Each row of a before or after table is a point. One or more steps were done to the points. Then noise was added and the rows were shuffled. The steps act on columns, c1 being the first. What was done? A step turns or swaps two columns, mirrors them in a line or flattens them onto one, adds a multiple of one to another, or multiplies or shifts one. Angles are multiples of 10 degrees, from the lower column toward the higher: turns from -170 to 170, lines from 10 to 170 but not 90. Use the fewest steps. Two steps may share a column if one is a turn and the other turns, adds or multiplies; they go together, in the order done. Otherwise the lowest column goes first.

Before, 13 rows:
[[-0.57  0.14]
 [ 0.30 -0.36]
 [ 0.56 -0.36]
 [ 0.00 -0.85]
 [-0.12 -0.20]
 [-0.01 -0.30]
 [-0.89  0.08]
 [ 0.39 -0.41]
 [ 0.44 -0.68]
 [ 0.38 -0.63]
 [-0.45  0.62]
 [-0.07  0.03]
 [-0.29 -0.15]]
After, 13 rows:
[[ 0.01 -0.01]
 [ 0.00  0.01]
 [ 0.01  0.00]
 [ 0.01 -0.01]
 [ 0.01  0.00]
 [-0.01  0.00]
 [ 0.01  0.00]
 [ 0.01  0.01]
 [ 0.00  0.00]
 [-0.01  0.02]
 [ 0.00 -0.02]
 [ 0.00 -0.01]
 [ 0.00  0.01]]
Steps: multiply c1 by 0; multiply c2 by 0

Before (12 x 3):
[[ 0.35 -0.09  0.44]
 [ 0.01 -0.13  0.21]
 [ 0.32 -0.29  0.60]
 [-0.12  0.21 -0.87]
 [-0.30  0.00 -0.98]
 [ 0.10 -0.26  0.35]
 [-0.09 -0.24 -1.00]
 [ 0.20 -0.38 -0.15]
 [-0.67  0.06 -0.97]
 [ 0.29  0.11  0.35]
 [-0.12 -0.14  0.35]
 [ 0.06  0.17 -0.12]]
After, 12 rows:
[[ 0.22 -0.26 -0.09]
 [ 0.12 -0.23 -0.03]
 [-0.05 -0.18  0.06]
 [ 0.18 -0.03 -0.04]
 [-0.20 -0.06  0.05]
 [-0.28  0.17  0.09]
 [-0.07 -0.03 -0.01]
 [ 0.04  0.12 -0.02]
 [ 0.10  0.18 -0.08]
 [ 0.23 -0.15 -0.07]
 [ 0.13  0.28 -0.07]
 [ 0.09  0.28 -0.05]]
Steps: flatten c1 and c3 onto the line at 160 degrees; shift c2 by 0.10

Before (14 x 6):
[[ 0.25 -0.79  0.21  0.32  0.30  0.39]
 [ 0.32 -0.90  0.20  0.57  0.19  0.09]
 [ 0.15 -0.06 -0.19  0.21  0.21 -0.15]
 [-0.44 -0.26  0.07  0.53 -0.44  0.37]
 [-0.08 -0.41 -0.19  0.76 -0.07 -0.31]
 [-0.25 -0.04  0.37  0.43 -0.62 -0.05]
 [ 0.48 -0.28 -0.68  0.06 -0.12  0.18]
 [-0.28 -0.23 -0.42 -0.05 -0.11  0.41]
 [-0.25 -0.52  0.73 -0.39  0.03 -0.30]
 [-0.02  0.03  0.64 -0.26  0.42 -0.45]
 [-0.34 -0.63  0.36 -0.06 -0.27  0.07]
 [-0.21 -0.02  0.22  0.05  0.20  0.01]
 [ 0.51 -0.37 -0.07  0.36 -0.38  0.58]
 [ 0.22  0.41  0.13  0.11  0.34  0.41]]
After, 14 rows:
[[-0.51  0.01  0.55 -0.10  0.15  0.02]
 [-0.57 -0.46  1.84 -0.22 -0.20  0.42]
 [-0.35 -0.37 -0.39  0.51  0.63  0.34]
 [-0.62  0.24 -1.08  0.09 -0.14  0.31]
 [ 0.08 -0.28  0.47  0.24  0.53  0.97]
 [ 0.21  0.39 -0.09  0.57  0.06  0.54]
 [-0.05 -0.19 -0.43 -0.01  0.33  0.06]
 [ 0.02  0.08  0.52 -0.03  0.35  0.87]
 [-0.51 -0.11  0.91  0.79 -0.07  0.02]
 [-0.64 -0.19  0.95  0.10 -0.22  0.64]
 [-0.11  0.51  0.32 -0.14  0.35 -0.24]
 [-0.83  0.23  0.10  0.64  0.16  0.32]
 [ 0.19  0.08 -1.70  0.07 -0.07  0.35]
 [-0.30 -0.38  1.61 -0.54  0.10 -0.24]]
Steps: shift c1 by -0.30; turn c2 and c6 by -70 degrees; multiply c3 by 2.5; turn c4 and c5 by 50 degrees

Before:
[[-0.17  0.03  0.41  0.50  0.10 -0.41 -0.03  0.60]
 [ 0.15 -0.44 -0.11 -0.04  0.23 -0.52 -0.05 -0.54]
 [-0.44 -0.13 -0.11 -0.50 -0.81  0.07 -0.02 -0.68]
 [ 0.18 -0.13 -0.15 -0.04 -0.65  0.27 -0.02  0.35]
 [-0.04  0.82 -0.35  0.55  0.72  0.25  0.02  0.14]
 [ 0.42  0.07  0.25  0.32  0.48  0.07  0.70 -0.10]
 [ 0.00 -0.51 -0.78  0.66 -0.18  0.05  0.64 -0.27]
 [ 0.32 -0.19  0.57  0.96  0.15 -0.22 -0.02  0.12]]
After, 8 rows:
[[ 0.35  0.09 -0.21  0.05 -0.90  0.16  0.94  0.18]
 [-0.24 -0.18 -0.49 -0.04  0.20 -0.87 -0.41 -0.55]
 [ 0.20 -0.30  0.27  0.04  0.03 -0.22 -0.17  0.61]
 [ 0.31 -0.55  0.27 -0.10  0.15 -0.12 -0.29 -0.05]
 [-0.71  0.02 -0.20  0.01 -1.03 -0.06  1.18 -0.25]
 [-0.17  0.27 -0.93  0.05  0.21 -0.64  0.68 -0.21]
 [ 0.27 -0.16  0.18  0.01  1.18  0.21 -0.26 -0.33]
 [ 0.05  0.78  0.36  0.03  1.01  0.53 -1.07  0.09]]
Steps: turn c1 and c8 by -40 degrees; turn c2 and c3 by 50 degrees; add 0.7 times c3 to c6; multiply c4 by 0; multiply c5 by 2; turn c5 and c7 by -50 degrees

Before:
[[ 0.25 -0.57 -0.44  0.67  0.37  0.58  0.47  0.50  0.57]
 [-0.22  0.37 -0.47 -0.34 -0.38 -0.08  0.55 -0.18  0.16]
 [ 0.60  0.73  0.29  0.40  0.43 -0.45 -0.18 -0.56  0.24]
 [ 0.18  0.51 -0.46  0.19 -0.31 -0.70 -0.01  0.32  0.49]
 [ 0.09  0.44  0.69 -0.01 -0.58  0.37 -0.36 -0.32  0.15]
 [ 0.50 -0.30  0.33  0.43  0.41  0.13  0.71  0.35  0.26]
 [-0.64 -0.23 -0.13  0.43 -0.15 -0.32  0.25 -0.12 -0.71]
 [ 0.48  0.73  0.34 -0.34 -0.47  0.30  0.11 -0.02 -0.69]
 [ 0.10 -0.36 -0.41 -0.31 -0.54 -0.61 -0.19  0.20  0.35]
 [ 0.66  0.66 -0.57  0.67 -0.57 -0.06  0.64 -0.72  0.19]
 [-0.30 -0.30 -0.33  0.63 -0.20  0.03  0.05  0.51  0.30]
 [-0.42 -0.49 -0.11  0.38  0.32 -0.31  0.32  0.34 -0.09]
 [-0.16 -0.40 -0.40 -0.36  0.45 -0.15  0.21  0.07 -0.68]]
After:
[[-0.41 -0.37 -0.30 -0.05  0.31 -0.29 -0.22  0.31  0.03]
 [ 0.20  0.51 -0.23 -0.73 -0.46  0.28  0.29  0.00 -0.82]
 [-0.82 -0.16 -0.18  0.03 -0.11 -0.35 -0.21 -0.12 -0.41]
 [ 0.43 -0.41 -0.27  0.26  0.35  0.58 -0.55  0.50  0.43]
 [-0.13  0.27 -0.37 -0.72 -0.37 -0.13 -0.63 -0.16  0.23]
 [-0.19 -0.22  0.05  0.27 -0.18  0.02 -0.33  0.52  0.40]
 [ 0.20 -0.23  0.32 -0.73 -0.55 -0.62 -0.34  0.22  0.27]
 [ 0.12  0.30  0.10 -0.42 -0.60  0.38  0.77 -0.30  0.12]
 [ 0.70  0.47 -0.39  0.30 -0.54 -0.06 -0.74 -0.72 -0.05]
 [-0.37 -0.33 -0.07 -0.77  0.48 -0.16 -0.45  0.07 -0.59]
 [ 0.63  0.47  0.05  0.00  0.41 -0.48  0.32 -0.57  0.00]
 [ 0.57 -0.23 -0.80  0.01  0.39  0.13  0.10  0.37  0.07]
 [ 0.36  0.35  0.16 -0.24 -0.32 -0.71 -0.41  0.32  0.42]]
Steps: turn c1 and c9 by -20 degrees; multiply c2 by 0.7; turn c3 and c7 by 110 degrees; shift c4 by -0.40
